Each row is a point. Each copy is the shape, with its points in the same order, turned, moved and blurred by noise. Some copies are also mirrored. Which?
In the rows, zero is written as 128.

Shape (9 x 3):
[[ 64 139 142]
 [179  82  88]
 [127 161 138]
 [175  86  89]
 [162  90 143]
 [ 94 147 130]
 [ 93 150 133]
 [163 113 126]
 [ 85 170 144]]
Copy 1:
[[178 174  97]
 [121  59 152]
 [122 163 107]
 [118  63 152]
 [143 107 172]
 [154 162  98]
 [151 165 100]
 [115 113 151]
 [149 185  95]]
Copy 1 is: mirrored
Copy 2:
[[185 101 164]
 [ 76 109  75]
 [151 152 149]
 [ 78 113  81]
 [ 81 109 137]
 [168 124 149]
 [173 124 152]
 [ 94 129 125]
 [185 140 164]]
Copy 2 is: mirrored
Copy 3, 9 rows:
[[ 84 151 176]
 [152  72  78]
 [ 76 145 105]
 [149  68  83]
 [167 126  93]
 [ 84 134 134]
 [ 83 143 131]
 [131 113  87]
 [ 71 162 145]]
Copy 3 is: only turned
Copy 4:
[[ 63 139  87]
 [169  89 170]
 [118 170 115]
 [166  92 167]
 [170 106 112]
 [ 90 148 108]
 [ 88 151 108]
 [161 125 133]
 [ 83 173  97]]
Copy 4 is: mirrored

Shape (7 x 4):
[[ 64  74 119 145]
 [170 113  64 128]
 [139 100 102 107]
 [101 178 151 116]
 [ 81  78 139  83]
 [120 158 111  78]
 [115 136 168 163]]
Copy 1, 7 rows:
[[ 58  96 170 140]
 [132  79  80 160]
 [138 105 126 151]
 [117 192 115 127]
 [111 127 199 171]
 [131 156 109 170]
 [105 154 123  90]]
Copy 1 is: mirrored
Copy 2:
[[127 191 152 170]
 [111 105 189  89]
 [110 114 158 137]
 [118 127  66 122]
 [ 89 151 139 198]
 [ 79 112 103 118]
 [175 141  95 141]]
Copy 2 is: mirrored

Shape, 11 rows:
[[127 122 126 107  78 171 109 143]
 [153 125  86 137 122  96 152 165]
 [148  79  89 107 126 102 124  95]
 [103 109 122 100  87  87 140 101]
 [103 174 158 157 158 149 154  88]
 [115 199 139 138 110 142  92  99]
 [156 114  77  70 142  82 165 111]
 [ 83 102 117  92 144  76 110 114]
 [209 160 164 178  67 171 100 149]
 [215 127 151 124  50 141 131 157]
 [144 125 124  92 175  88 146 134]]
Copy 1 (11 x 8):
[[134  88 157 170 133 117 165 113]
 [ 88 162 105 123 141 115 179 138]
 [107 115 114  83 149 118 122 158]
 [102 110 134 126 123 161 112 169]
 [167 157  75 187 119 136  97 113]
 [150 130 117 209  91  89 117 143]
 [ 57 123  82  84 130 118 124 127]
 [111 140 152  93  89 136  98 148]
 [141 138 139 233 198  63 173 130]
 [ 76 110 153 194 206  98 172 123]
 [ 89 169 116 105 121 115 105 104]]
Copy 1 is: only turned
Copy 2 (11 x 8):
[[135  91 131  76 147 128  99 115]
 [109  78 132 143 146 106 183 157]
 [126 129 145 168 185 140 153 105]
 [157 117 187 149 145 104 149 101]
 [178 158  99 151  91  90 110 165]
 [163 135  82  96 101  71 126  99]
 [115  82 142 211 157 130 152  97]
 [183 125 156 156 136 147 176  96]
 [ 51 133 101  51 125  81 105 150]
 [ 39  98 151  82 137  98 107 122]
 [122 111 127 188 107 150 164 124]]
Copy 2 is: mirrored
Copy 3, 11 rows:
[[113 124 184 107 124  94 127 109]
 [143  90 117 109 123 151 166 156]
 [160  49 115  99 135  99 137 121]
 [115  57 144 117 158 131  96 126]
 [ 85 140 106 205 148 131 118 101]
 [135 132 167 201 148 107 107 125]
 [151  65  94 100 187 112 178 137]
 [141  87  98 103 155  95  76 146]
 [154 149 231 154  81 157 165  73]
 [154 117 226  90 126 170 168  88]
 [165 115  78 110 176 125 144 127]]
Copy 3 is: only turned

Shape:
[[134 120  51 114 111 134  99 120 101 143 130]
 [109 121 110 112 113 150 120  97  71 114  57]
 [136  94  90  93 171 126 142 123 117 108  82]
 [149 105 139 145 130 134  95  57 175  46 130]
 [115 167 187 115  72 123 150 166 101 138 171]
 [138 131 102  91 138 197 113 122 103 120 115]
 [ 51 165 196 140 116  97 109 149 111 137 194]
 [ 83 137 168 148 109 136 179 124 102 159 182]
 [ 77 130 199 141  73 116 138 180 102 122 179]
 [135  85 167 108 119 134  62  78 164 158 133]
 [130  81 127 157 130 175  88 109 194 112 105]
 [ 74 122 174  80  89 123 153 132 122 122 182]
 [ 88 143 199 142 119 132 132 125 102 148 193]
 [149  90 101 108 117 153 131  92  70 108 119]
 [137 171 100 108 122 149 146  93 146 109  81]
 [120 151 205 127 133 119 133 155  93 116 180]
 [164 104 150 152 119 115 109  96 173 131 114]]
Copy 1:
[[143  82  84 190 100 137  84 128 106 130 157]
 [138  78  84 134 127 206  94 113  87  85 151]
 [141  87 119 105  83 155 103  89  85 114 174]
 [172 116 125 112  52 118  48 116 119  45  74]
 [136 113 136 141 190 130 156 164 143 125  80]
 [184  73 110 126 114 171  85 138 129 119 168]
 [ 91 143 130 114 170  97 125 217 131  99 105]
 [148 138 122 133 181 102 157 155 134  77 144]
 [107 135 127 112 212 114 131 153 151 106  78]
 [140 145 187 155  92 157  38 139 122  88 125]
 [141 115 134 128  70 135  35  94 181  67 135]
 [138  96 168 115 195  95 116 157 108  96 109]
 [147 160 134 123 176 114 125 192 135  91 117]
 [193 105  91 141 128 154  77  98  80 106 138]
 [157  49 116 144  73 166 130 121 123  65 133]
 [154 148 133  93 157 121 143 177 126 122 100]
 [141 151 153 145  77 143  99  94 139  77 104]]
Copy 1 is: only turned
Copy 2:
[[112  99 107 162 108  97 120 153 122 119  74]
 [ 92  78 162 156 144 123 130 128 168 176  90]
 [101  84 142 107 160 129 160 155 145 113  92]
 [190 167 158 143 142 186 149 184 132 154 124]
 [181  88 139 123  69  76  81  86 170 129 181]
 [116  71 154 146 131  89 123 190 125 145 126]
 [168 140  77  97  92  89  71  91 180 163 202]
 [130  98 116 137 102 112  93  73 135 131 208]
 [166 109 125  95  56 122  60  83 175 142 184]
 [202 107 111 120 165 140  86 143  84 170 110]
 [145 157 172 108 144 150 102 170  77 156 108]
 [169  77 102  98  72 121 126  98 146 154 185]
 [164 109  97 126 106 112  72 101 154 145 210]
 [120  60 140 169 125 151 124 157 148 129 109]
 [138 116 179 154 145  84 177 134 135 146 112]
 [178 105 118 110 112 106  75 126 189 113 203]
 [184 145 160 128 157 142 102 128 106 123 108]]
Copy 2 is: mirrored
Copy 3:
[[139  68 135 127 113 150 124 124 157 101 191]
 [189  76 203 135 100 134  94 112 138 141 153]
 [161 112 171  74 138 142 122 116 118 152 172]
 [116 180 216 142 136 181 128 160 122  90 128]
 [126 118  95 201 132 106 103  88 163 150  78]
 [158 111 182 128 139 101 128 112 185 121 176]
 [115 124  85 200 142  98  55 171 148 145  80]
 [143 153  86 195 119 108  51 104 145 141 135]
 [145 119  87 206 167 125  68 110 151 138  66]
 [134 153 156  91 101 151  86 155 187  74  97]
 [191 173 168 117 143 165 129 161 155  67 138]
 [118 139 108 172 150 147  64 115 183 173 104]
 [120 148 103 189 132  90  50 128 154 122  97]
 [136  97 190 127 125 142  90  77 142 110 171]
 [160 135 179 146  86 139 161 127 147 159 163]
 [108 138 118 174 158  78  83 113 132 138  79]
 [148 165 148 113 100 160 127 133 125  80 104]]
Copy 3 is: only turned
